Each row of a before or after table is a point. One or more steps were done to the points. Then noise was added and the rows were shuffled. The steps act on how far a point lies along the listed directions, d1 being the first. What was done? A step turns or swaps two directions, mirrors them in a line or flattens them onto one, adds a multiple of one to another, or multiplies one. Angles are multiples of 10 degrees, from the lower direction toward the higher: turns from -170 to 170, lines from 10 to 170 but not 90. Use the fewest steps. Two steps may share a direction if one is a turn and the other turns, adds or multiplies; they go together, in the order done. Otherwise the lowest direction goes first.

Directions:
(1): [ 43 -12 -46]
(2): [30 54 15]
(3): [-36  31 -42]
Before (14 x 3):
[[  8 -25  24]
 [-11 -38 -25]
 [ 44  35   2]
 [-23  -6  21]
 [-21 -55 -51]
 [ -1  34  60]
 [-20 -63 -55]
 [ 33  -7  -2]
 [ 34   5  75]
 [ 91  46  18]
 [-54 -49 -25]
 [-20 -42 -10]
 [ 50  24 -22]
 [ 27  -7  12]]
After, 14 rows:
[[-41  57  48]
 [-25 -60 -41]
 [ 10  -5  34]
 [ -5   3  32]
 [ 42  56  74]
 [-27   7 -16]
 [ -4 -86 -13]
 [-28  63  -2]
 [ 47  10  36]
 [  1 -75 -14]
 [-27  -4  19]
 [-25 -39  -9]
 [ 34  34  30]
 [ -5 -44  -4]]
Steps: turn d1 and d3 by -80 degrees

Directions:
(1): [-53  19  27  40]
(2): [ 19   4 -46  54]
(3): [39 56 28  6]
(4): [-28  44 -43 -30]
Before (8 x 4):
[[-34 -19  74 -24]
 [-19   4  40  13]
 [  4 -32  16  -4]
 [ -1  35 -63 -16]
 [ 33  -8 -46 -43]
 [  4  -8 -64  -8]
 [ 32 -10  14  35]
 [-58 -40  48  -1]]
After (8 x 4):
[[ 46  -3 -74  -8]
 [ 32  -8  11  34]
 [  2  37 -73  -4]
 [ 10  -8 -80   9]
 [-66 -43  69 -28]
 [-39 -20  89 -40]
 [-26   1  57  -5]
 [  6 -30  13  -1]]
Steps: add -0.7 times d1 to d2

Directions:
(1): [-23 -45   2  51  -7 -55]
(2): [ 30  49 -53  24 -25 -29]
(3): [-12  39  13  11  75 -26]
(4): [ 26  26  68  -7 -32 -32]
Before (14 x 6):
[[  0 -13  30   7   4 -14]
 [-18 -26 -37  14  39  15]
 [-22   7 -21  32  17 -42]
 [-15 -27 -17   5  -2  18]
 [ 10  -8 -29  38  25  -8]
 [-14  17   4 -14  44  36]
 [-16 -75 -38  17 -58  38]
 [-41 -12 -16  49  40  17]
 [ 15 -14   0  42 -33 -34]
 [-29 -33 -18  16  39  13]
 [  3  35 -95  54   8 -36]
 [-23 -20  40  12   5 -24]
 [-21  29 -20 -12  51  23]
 [ 10 -44 -34 -17 -73  31]]
After, 14 rows:
[[ -5  17 -23   2  29  10]
 [ 18   7   0  32  27 -27]
 [  4  33  -3   8  55 -13]
 [  5  46  -3   4  45   1]
 [-18   1 -95  21  43  43]
 [  2  64  13  37  37  -5]
 [ 20  -3 -39  40 -31 -17]
 [ 23  14  -2  -1 -23   8]
 [  4  33  -5  23 -11 -50]
 [-23  -5  -7  73  34 -87]
 [ -6  17  52 -11  32  16]
 [-31 -42 -75   1  23  28]
 [-19  21  52  -9  38 -17]
 [ 23  40 -11 -12 -33   8]]
Steps: swap d1 and d2; turn d3 and d4 by 70 degrees

Directions:
(1): [-52  42  34 -32  35 -37   7  40]
(2): [ 22  13  67  42 -15  23  54  17]
(3): [-49  -3 -30  51  45  53   5  13]
(4): [ -4 -31 -31 -36  15  -7  86 -10]
(5): [ 56   3 -20  37  56 -48   1  23]
Before (10 x 8):
[[  7  14  30   0  -3 -10  10   6]
 [ -4  14  32  10   5 -13   4  21]
 [ -5 -13  13   8 -17  28   6  -2]
 [  1  18  19  41  19 -12 -12   7]
 [-31 -12 -15 -18  -7  27  23  -7]
 [ -8 -11   4  -8  -4   8  21 -11]
 [-32  17   9  32   8  37   1   1]
 [-25  12  -3  -9 -34  -1 -35 -15]
 [-10   0 -13  33   8  35  -6   6]
 [-83  28  29 -36 -24   8 -39  19]]
After (10 x 8):
[[-34   7  -2  18  18  30  35   0]
 [-41  19  34  11 -10  12  -5  -4]
 [ 10 -10 -30  10  33  -7  24   9]
 [-95  21   7 -80  43 -46  64  44]
 [-33  24  44  -9   3 -12  12  26]
 [ 17  -8  -2  12  16  -9  13  -2]
 [ 17 -28  -5  14  -4  21  27  -5]
 [-22 -10 -28 -29 -17 -12  24 -20]
 [ -8  19  37 -10  -2 -12  14  10]
 [ -8 -12 -21  28  -2  46   7  -5]]
Steps: multiply d1 by 2; turn d4 and d5 by 100 degrees

Directions:
(1): [ -8 -19 -22  66  -1  12  74   1  37]
(2): [ 34 -39  25   0  33  -6 -21 -70  51]
(3): [-67 -29 -19 -34   2  50 -21  14  47]
Before:
[[  0 -46   2  33  28  22  13 -54  84]
 [  4  -3  -4   8  -3 -12  14   8 -11]
 [  1 -43  -1  52  10  -4  35 -61  65]
 [ 28  28  20  11  -1  -8 -19   7 -48]
 [ 11  -3  14 -11   5 -16  -7 -27  -6]
 [ 31   5  13 -18  10 -32 -25 -14 -11]
 [ 23  -3   6  -6  -8  -5 -20 -22   4]
 [-17 -21  13   6  14  19   9   2   8]
 [  9  -1  -1   3   1  -4   8  -9   5]
 [-49 -30 -15 -10   9  29 -16  -7  51]
 [  4  18 -20  -7  -9 -18  17  33 -30]
 [-40 -36  -4  12  15  40   1 -34  74]]
After (12 x 9):
[[  0  -4  -5   9  -6  -9  20   9 -10]
 [ -8   0  -8   1  -5   6  11   6   5]
 [ 27  16  -9   2  -1 -32  16  12 -30]
 [-18  15  -5 -49  -7  -6 -42  30 -21]
 [-26 -43  -1  35  21  35  23 -49  84]
 [  2 -37   6  11  25   2 -10 -50  54]
 [ -5 -24  14  17  18  12  17  -8  12]
 [-69 -44 -40  59 -11  38  69  -5  79]
 [-26   3  -1 -29  -9   4 -15   3 -11]
 [  2  35  13 -10  -9   6 -33  30 -58]
 [-54 -48 -27  40  12  54  40 -13  95]
 [-11   3  -7 -25 -22  15 -28   8  -4]]
Steps: multiply d1 by 1.6; swap d2 and d3

Directions:
(1): [  4  35 -68  36  43   0  15 -38  -1  41  52]
(2): [-24  49  57  16 -12  73 -41 -27   5  14  22]
(3): [ 12 -41 -20  78  -1  54   6  16 -27  10 -52]
Before, 9 rows:
[[ -7  44  36   1  10  43 -41 -39  12  11  33]
 [ -4  11  66  13 -24  90 -64  -8   0 -18 -16]
 [ 14 -68 -52  26  -3 -48  33  65 -29 -18 -47]
 [-15  51   1  37  21  61 -13 -32 -20  26  26]
 [ 16 -32 -11  30  -1 -11  17  33  -2 -41 -54]
 [  7  49 -28  58  34  26 -12 -64   5  34  54]
 [ -5   3  -3  67   5  51 -16  -6 -14  19  19]
 [-24  -7  47  41 -29  56 -13 -11 -16 -32 -25]
 [-12  -8  42  30  -4  66 -25   7  -3   0 -26]]
After, 9 rows:
[[-15  18  35  41  -1  81 -19  -5 -28   5 -21]
 [-32  19  70 -22 -34  16 -19 -19   4 -45   6]
 [-19  10  68 -27 -12  30 -32   2  15 -13  -5]
 [ -9  43  72 -36 -19  54 -65 -25  17 -19  25]
 [ -3  31  27  29  12  62 -39 -35   3  16  20]
 [  5 -55 -21 -35 -15 -82  25  70 -14 -36 -30]
 [ 17 -17  11  96  -1  72 -21 -21 -18  10 -31]
 [ -8 -19  51  33 -26  43 -28  22 -10 -10 -16]
 [  7  -9  13 -28  -9 -45  10  30  15 -54 -29]]
Steps: turn d1 and d3 by 80 degrees

Directions:
(1): [  9 -44 -18  48  -1 -45  42  24  60   5  44  41]
(2): [ -4  21  19  94  17  61  35  -3 -21 -15  11 -24]
Before:
[[ 18 -21 -12  42  -9  -7  30  19  16  -2  14   9]
 [ -3 -24   3  95   4  13  39  19  27  -3  38  13]
 [ 10  -4  -3  78  14  17  43  -1   8   2  28  -1]
 [  0   0  12  32   6  11  20  -7 -12  -9   8  -3]
 [  7  37  11 -11  -1  37 -15 -18 -29   2 -25 -23]
 [  3  12   0 -62  -7   9 -32 -24 -10   6 -12 -12]
 [ 10  13  12  79  18  52  22   3 -11 -26   5 -15]
 [ -1  21   5 -17   2   2 -20  -7  -4  -4 -21  -9]
 [-10  18   2 -29  -2  20 -27 -21 -45   1 -21 -17]
 [ -1 -22 -13  77  11  -7  23   7  16  -7  25  18]
 [  4   3  -2  -5  -7   9   0  -1   1   6 -11   2]
 [  1  13  25  35  -1  47  20   2  -9 -16  -8 -15]
 [  1   9   3  19   4  -6   1  -1  -3  -3   1 -10]]
After:
[[ -1  13  15 -18   1   9  -7 -15 -30  -6 -13 -12]
 [  3  -3  -6 -13  -2 -26  -8   6  24   1  -4  12]
 [ 13 -27 -17 -20  -7 -31   5  -3  44  11  28  24]
 [ -2 -23 -21 -42 -12 -45 -13   1   5  13   8  22]
 [ 11  16   3  25  -2  39   6   2 -32  -9 -17 -26]
 [-18  35  27  19   2  70 -25 -13 -56 -11 -25 -43]
 [  0  14  17 -48 -14  19 -22  -5 -13  -7 -30 -10]
 [  5  31   9 -47   4  32 -46 -15 -41 -18 -42 -27]
 [  4  -4  -4  -7  -7   2   3   3   6   8  -5   7]
 [ -1  40  13  -3  11  46 -15 -26 -52   0 -26 -38]
 [-13  26   6  31  12  46 -20 -21 -50 -13 -20 -25]
 [ 15   1 -12 -54 -15 -29 -21  -4  15  14 -12  13]
 [  1  14   2   0   0  -9 -10  -3 -10   1  -6 -12]]
Steps: turn d1 and d2 by 100 degrees

Directions:
(1): [-14  17  29 -88   7 -81  17  -5  28  -6 -27 -38 -10  -5]
(2): [-51 -17 -17 -15 -16  40 -41 -67  54 -24  13 -30 -18  52]
(3): [ 51  17  -2  26 -24 -46 -29  13  62 -65   0  51  19  27]
Before, 9 rows:
[[ 19  -6  -7  30  -4  15   1  36  -9  -6  15  34  18  21]
 [  5   7   9 -25   4 -67  12  29  -6   1 -24  -9  15 -11]
 [ 19  -1   1  31  11  13   7  22 -40  44  -1  12  13 -40]
 [ 25  -4  30 -43   7 -50   0   2  20 -21 -19   0  -3 -11]
 [-17 -20 -25  15   2  62  14   1 -42  35  18 -10   4 -32]
 [  0   3 -10   4  -7   6 -19 -12  19 -13   5 -10  13  16]
 [-40 -14 -10  36  15  69  -5 -34 -36  -4  31   1  -7   3]
 [ -2   2  25 -65  11 -70  31  18 -10  12 -16 -13  -3  -6]
 [ 44  25   4 -10  20 -84  26  43 -25 -12 -15  16   4 -39]]
After:
[[ 56  26   3  -7  15 -94  24  49 -11 -25 -17  32   9 -35]
 [ -4  -1  29 -71  14 -62  34  18 -19  18 -15 -20  -3  -6]
 [ 28  -3  -5  35  -8   2  -6  40   2 -18  15  47  23  27]
 [-48 -26 -26   3  19  89  27  -7 -77  73  20 -37  -6 -48]
 [ 37   0  25 -38   2 -65  -7   4  36 -36 -19  13  -1  -2]
 [ 10  10  10 -22   3 -71  10  30  -3  -6 -22  -1  14  -3]
 [-59 -18 -10  25  30  87   7 -40 -59  18  29 -17 -15  -8]
 [ 11   5 -10   9 -12   0 -25 -10  31 -22   6  -3  13  26]
 [  5  -8   0  23  13  25  13  24 -53  59   0  -1   9 -49]]
Steps: multiply d3 by 2

Directions:
(1): [ 55 -14 -31   9  -6  -6 -37 -48 -21 -20  12  83  42  26 -62 -46  18  -2]
(2): [-14  -1  33   6  22 -43  -7  37 -28  82 -11  -2  22 -39  -1 -83  35 -41]
Before, 8 rows:
[[-11   8   4  15   6   7  -9  -8   7  12   4  11  -2   6   1  -9   4  -8]
 [  0 -12  11  -4   5  -6 -10   5 -16  37   3   9   8  -2 -24 -25  13 -14]
 [  5  -1   5  -2  12 -21   4   3 -10  30  -2  -8  13 -18 -11 -28  12   0]
 [-30   9  17  10  19 -20   7  40   1  24  -6 -28  -7 -25  14 -22  -5 -12]
 [ 16   5 -53 -16 -28  46  13 -43  33 -89   8  29 -10  51 -24  77 -32  49]
 [ 26  -5 -15  10  -4  13 -39 -37 -22 -19   5  44   8  15 -46 -23  18  -8]
 [ -8   3  -4  -3  -4  20   9  13  17 -27 -13 -18 -31   3  26  34 -10  16]
 [-17  12  23  -8  10  -5  15  19   4  20   1 -22 -10 -15  25  -1  -2  -3]]
After:
[[-21  13  23  -8  11  -5  16  23   6  21   0 -26 -12 -18  29   0  -2  -4]
 [ -5 -12  14  -6   6  -6  -6  10 -13  40   4   0   5  -4 -15 -19  12 -15]
 [  1   0   7  -2  11 -21   8   8  -9  32  -2 -14   7 -20  -6 -23  10   1]
 [-12   9   3  15   4   8  -8  -6  10  12   3   9  -1   4   2  -8   4  -7]
 [ -4   2  -7  -2  -3  21   6  10  14 -29 -13 -11 -27   6  22  32  -6  14]
 [ 32   0 -62 -14 -32  43   2 -59  24 -95  12  56   3  58 -46  64 -24  48]
 [-37   9  21  11  21 -18  12  44   5  26  -7 -36 -12 -29  20 -16  -6 -15]
 [ 28  -5 -15  13  -6  13 -38 -38 -22 -20   4  45   9  15 -48 -23  18  -8]]
Steps: add -0.3 times d2 to d1

Directions:
(1): [-62 -19 -17  31 -54  48  -1  17 -72 -50 -11  -5 -36  21 -25 -17 -10   6
  -6 -43]
(2): [-51   5  61 -12 -43 -23  26  62  -7  25  11  41   7 -34  -9  23 -17 -64
  -1  35]
(3): [ 21  17  55  -6 -59  27 -71 -46  22  -1   9 -13   2  11 -22 -72  -7 -23
  -7  33]
(4): [  5 -39  40 -57  -3 -28 -15  27  -7 -13  29 -23 -35   0  31   1 -62  68
 -54  -1]
(5): [ 95 -40  11  28 -49  11  33   5 -36  -8 -40  11  41 -18  42   3 -20 -20
 -17 -15]
Before:
[[-18   2  -6  -3  15  -1   2  13  -4  -2  -2  -4 -10   2  -1   6   3  18
    5 -11]
 [ 13   6  11  -7  -6  -5  12   9  11  12  -2  19  13 -16   4   1   2 -14
    4  19]
 [-27  -1   6   4  -8  18  -3   4  -6   2   1   6 -15   6 -16 -17  -7 -12
  -10  -4]
 [  0  -9  -5   4   5   3  18 -11  -1  -1  -9   2  10  -9   4  19   3   2
   -2  -6]
 [ 30   2 -30  19  15   2   5  -5  -8   2 -27 -11  18   1  10   8  19   2
   14 -11]
 [ -6  10  -2  16  -9  21   1 -10  -7  -8  -7   0   1   6 -17  -4  17 -19
   25  -4]
 [ 40 -14 -20  19  -7  13  -1 -10 -25 -15 -11  -6   0   0  22   4 -10  34
   -7 -23]
 [-53   6  -3   1  -4 -10  20  37 -18   6  10  13  -4  -3 -10  21  -3 -20
    7   8]
 [ 18  -6  -9  18   5  16   3 -11 -22  -6 -15   3   8   5  14   2  -1  -2
   13 -13]
 [ 13 -18  -8  14 -19  25  10  -3 -30 -15 -16  -4   3   6   3  -6   2  -6
   -3 -19]
 [ -2  -6  -7  10  -6   7  35  19 -21  -3 -17  17  20 -16   7  14  -5 -16
    5  -9]
 [-35  18   5   2  17 -13  -2   6   4 -10   6  -4 -18   5 -11   1  11   9
    8   8]
 [  5 -39  16  -4  -5 -16  39  41 -23 -10   4   3   0 -19  33  34 -33  16
  -28 -19]]
After (13 x 20):
[[-53   4  32  -3 -28   3   1  39 -17   0   3  13 -14  -8 -15   0  -9 -18
    2   4]
 [-11  -1  35  -6 -18  -8  15   4   9  16   0  18  18 -24  -1  16  -5 -30
   -3  21]
 [-38  11   8  10 -44  30 -38 -12 -20 -17  10 -11 -14  22 -28 -40  -5 -12
    1   7]
 [ -6  13  39  -2 -15 -35  30  53   6  42 -12  33  35 -40   7  35   4 -67
   14  38]
 [-12  -8 -32  16   9  36 -12 -23 -15 -19  -7 -16 -24  27 -13 -27   0  24
  -10 -31]
 [ 25 -15  94 -29 -44 -29  -2  28  25  25  21  16  22 -36  24  -1 -41 -35
  -31  42]
 [-64  12   7  16 -17  12 -10  11 -26 -32   2  -6 -35  15 -26 -14   5   6
    5  -7]
 [ 12  -2  45  -8 -17 -38  38  55  -2  35   4  42  23 -47  28  47 -22 -34
   -5  30]
 [  9   2  27   2   1 -11  20  19  -5  22  -6  27  22 -20  17  23  -7 -36
   15  17]
 [ 21  10  37  -6 -25   0   4   1  13  19  -7  20  35 -24   3 -12  -7 -41
    3  28]
 [ 23 -11  11  -1  -5  -2  22  10  -5  11 -10  10  19 -12  12  12   2 -23
   -1   4]
 [ 52   9 -12  -6  17   4 -11 -33  28   6  -5  -4  15   1  10 -18  12  16
    5  11]
 [ -1   6 -21  19   5  23   5 -15 -10 -14 -10  -6  -1  11 -13   0  21  -4
   26 -16]]
Steps: add -1.5 times d5 to d1; turn d2 and d3 by 120 degrees; multiply d2 by 3

Directions:
(1): [ 15  30  44  21  25 -10 -10  48   6 -66 -28   9  -5  -2 -48  23   8  70
 -45  38  49 -27 -57  34]
(2): [  1  35 -35 -81   4  42   0  12 -42 -30 -35 -15  29  27 -80  21  35 -36
 -31  -3 -29 -23  51  -5]
(3): [ 19   2 -24 -14 -95  61  48 -14  49  44   5  42  18  19 -18  37  -4  48
 -18   4  51  16  -4 -19]
(4): [ 83 -50  60 -21   8 -14  20 -34  -8  22  -1 -23   8 -75 -17 -19  15  -3
 -64 -12  25  20  48  15]
(5): [-25  51  46 -29  48   8   6   2  40  15  87  42  28 -18  30  18  55 -26
 -26  -5  15 -48  -2 -42]
(6): [-13 -47  48 -40 -23  29  28  14 -65 -24  39   1 -92 -10 -23   9  -4  -2
  57   6  32 -28 -10 -39]
Before:
[[-24  41 -18  20  71 -42 -75  45 -34 -72 -71 -42  17  17 -27 -14   1  -2
   12  37 -50  -8 -22  54]
 [ -8 -24   2  37 -22  10 -14  33 -41 -54 -40   5 -78   6 -14  -8 -36  46
   26  38  22  -6 -46  16]
 [ 32 -34 -86 -29 -78  39  14 -12 -27  26 -76 -42  17  27 -28  -2 -15 -15
   12 -29 -56  64  91   1]
 [-45   4 -41  15 -54  19   5  26  25   4   3  45 -21  48   6  44 -28  68
   46  15  40  -6 -95  13]
 [ -7 -23 -12 -22 -69  63  25   9 -32   8  23  23 -22  36 -37  28 -22  19
   51   0  23 -23  -1 -13]
 [ 37 -19   1 -10  -8 -24   7  -4 -30  -9  -4 -25 -14 -20  -4 -20 -16  11
   -4   2 -23   6  22  10]
 [-34  19 -24  13  -5 -15 -23  67   8 -67 -39  -4  -7  64 -12  36 -10  56
   20  28  38  -9 -92  25]
 [  9  15  19  32   2  -4   3  30  -1 -27 -23  15 -26  12 -20   2 -11  52
  -14  18  49   4 -38   0]
 [ -1  36 -46  32  -9   5 -23  54  25 -51 -46  11  24  59 -28  36  -3  71
  -19  50  34 -16 -75  19]
 [  4 -37  -7  25 -63  -3   6   9 -24  18   7  26 -51  20   2  -2 -37  31
   58   5  35  19 -21  -1]
 [  7 -40  23  -3 -16 -12   6 -39 -18  44  17 -15  -5 -28  35 -22  -5 -29
   17 -23 -24  18  50 -20]
 [  0 -32  31 -12   0  -9  22   9 -17  17  28  -4 -30 -37  16   4   1  -8
    9 -10 -15 -26  11 -12]]
After:
[[  8 -39   3  29 -44 -19   2  -1 -23  25  20  21 -46   6  19 -16 -34  13
   51  -4  25  19 -10  -1]
 [-50  32  10  35  -6  -9 -20  29   0 -29  -5  17 -13  35   9  20 -12  39
   30  24  -6 -18 -43  -1]
 [-28  33 -77  -8 -40  35 -13  49 -24 -47 -74 -20   4  72 -45  28  -5  26
   27   6 -41  14  14   3]
 [ 38 -20 -11 -32  14 -13 -26 -29 -26  19 -37 -44  37 -36 -14 -29  11 -42
   -8  -1 -45  29  63  23]
 [ 58 -86   3 -48 -22 -19  16 -46  -7  55   7 -44  12 -36  33 -22   0 -46
   -7 -43   4  54  49  -5]
 [ 37 -74  19  10 -33   6   9 -28 -38  15  -6  -8 -63 -48  20 -35 -27  -5
    8   3   8  23  26  -2]
 [ 16 -74 -19 -19 -39  -7  21 -54   1  81  33  -2  -7 -30  45  -9 -16 -22
   30 -40  -3  34  10   2]
 [ 84 -66 -16 -27 -13  -9   9 -47  -5  57  -6 -36  39 -34  11 -20  13 -36
  -41 -17  -9  39  64  -8]
 [-20  -7  25   6  -4  -7  12  32  -6  -8  17   8 -36 -11  10  19  -8  23
   19   7  -1 -38 -27  -5]
 [ 14  10  -3   0  -8 -20   3  20 -17 -32  -7  -9 -14   1 -10  -6 -14  37
    1  15  -8  -8 -12  10]
 [ -3 -41   4 -20 -42  44  18  -3 -45  13  33   9 -29  14 -18   9 -22  -7
   56  -9   8 -18  13 -11]
 [ 47 -32  34   8   1 -14  17 -18 -13  26  -4  -4 -17 -33   2 -27  -7   0
  -27 -13  33  28  29 -12]]
Steps: swap d1 and d4; turn d2 and d6 by 10 degrees; multiply d3 by 0.4; multiply d5 by 0.7
